Each row is a point. The last column is the point's height on a tilted bowl or saddle (a function of degree 2), plus a little noise. Count its main directions that bend up, bend down and stay straight.

Points (10 x 3)
[[ -9 -64  45]
 [ -8 -23   9]
 [ 10 -39  16]
 [  7 -20   5]
 [-32 -88  91]
 [ 54 -46  33]
 [-19  10   3]
 [ 14 -27   8]
 [-15  -7   4]
 [-35  14  10]]
Directions: 2 up, 0 down, 0 straight

Points (18 x 4)
[[ 68   0  33  23]
 [ 21  14   3  25]
 [ 47  29 -13  40]
 [-11  71   6  55]
 [  1  18 -15  26]
 [  9  -6 -11  19]
 [ 55  16  25  29]
 [ 25  14  -8  26]
 [ 35 -19   4  13]
 [ 65 -28 -29  31]
 [ 13  -4 -43  28]
 [-18 -21 -17  19]
 [-14 -59 -70  38]
 [-13 -81 -16  18]
 [-13  54 -47  43]
 [-37 -11  48  40]
 [-12  -3 -44  27]
 [-61  48  31  70]]
Directions: 2 up, 0 down, 1 straight

Points (22 x 5)
[[-44 -57   8   6   6]
 [ -7 -21   7  15 -42]
 [ 48  67 -68  52  42]
 [-54   6  13  -9 -27]
 [  5 -37  23 -18 -36]
 [  6  -1  74  -6 -12]
 [-13   0 -13   6 -49]
 [  4 -33  11 -17 -43]
 [ 24  36 -11 -16 -10]
 [-27  12  35 -43 -39]
 [-35 -20 -31  74 -13]
 [ 60 -11  15 -37   4]
 [ 30  35 -63  27 -28]
 [-15 -23  19 -54 -52]
 [-23 -33  16  17 -29]
 [ 17 -25   8   8 -41]
 [  3  57  -2  47  17]
 [ 29   4  -2  -6 -32]
 [  1 -24 -22 -20 -59]
 [ 12 -22  64  35 -14]
 [-27  84   8  16  55]
 [  8 -75  10 -95 -22]]
Directions: 2 up, 0 down, 2 straight

Points (43 x 7)
[[ -9  10  -1   6 -21 -16   3]
 [ -5  -1   1  -1 -14  63 -38]
 [ 33  18  18   7 -55 -22 -19]
 [ 23  39  40 -31 -38  26 -60]
 [  9  15  -6  10  16  21   3]
 [-39 -20   9  12  34 -12 -16]
 [-86  -5  -2  27 -13  15 -62]
 [ 17   3   5 -23  14  38  -4]
 [ -4  -6 -34 -12  22 -11 -23]
 [ -4  69 -13  31  32  51 -26]
 [ 53  -6 -24   3  21 -34 -30]
 [  2  -7 -16  13  41  32   1]
 [-39  26  28  17   2  -5   5]
 [ -3  -9  -7  -2  46 -10 -11]
 [ 12  -9  54 -39 -29 -10 -77]
 [ 45  -6  -9 -24 -95  -3  32]
 [ 14  -1   9  35   9  56 -11]
 [ 14  17 -38 -30   1   9  -2]
 [  3 -18  47  24  65 -19  35]
 [-38  31 -32 -40  33  25 -76]
 [-25   0  13  -5 -38 -43  19]
 [ 88   5  -5  11   0   1  -8]
 [ 23  -8 -22  12 -33  10  -1]
 [-10 -10   1  -6 -35 -10  -9]
 [  5  14  26  33  71 -10  61]
 [ 54   9   4   0  -3 -46 -37]
 [  4  60 -20  -2   6   1 -19]
 [-64 -11 -34  12 -49   9 -32]
 [-28 -58   8 -29 -45 -25 -56]
 [  9  -1 -14  81 -22 -27 -44]
 [  5 -25  27 -12  52 -23 -23]
 [  9  39  26  17  39  23  23]
 [-33 -34  -6  19  -8  -1 -41]
 [-23  52  66 -28  47  -9 -21]
 [-33 -41  -5 -16  19   0 -64]
 [ 22   4  18  11 -66 -40  -8]
 [ 52  45 -10 -41   2 -47 -59]
 [ 18   3   1   6 -38 -19  -4]
 [-25  47  -6   8  38 -44  10]
 [  1 -42 -41   2  21   5 -42]
 [-35 -16 -29  39 -16 -12 -26]
 [ 28   2   7   0  19 -19  -8]
 [ 21  43   8  28  15 -46   1]]
Directions: 2 up, 4 down, 0 straight
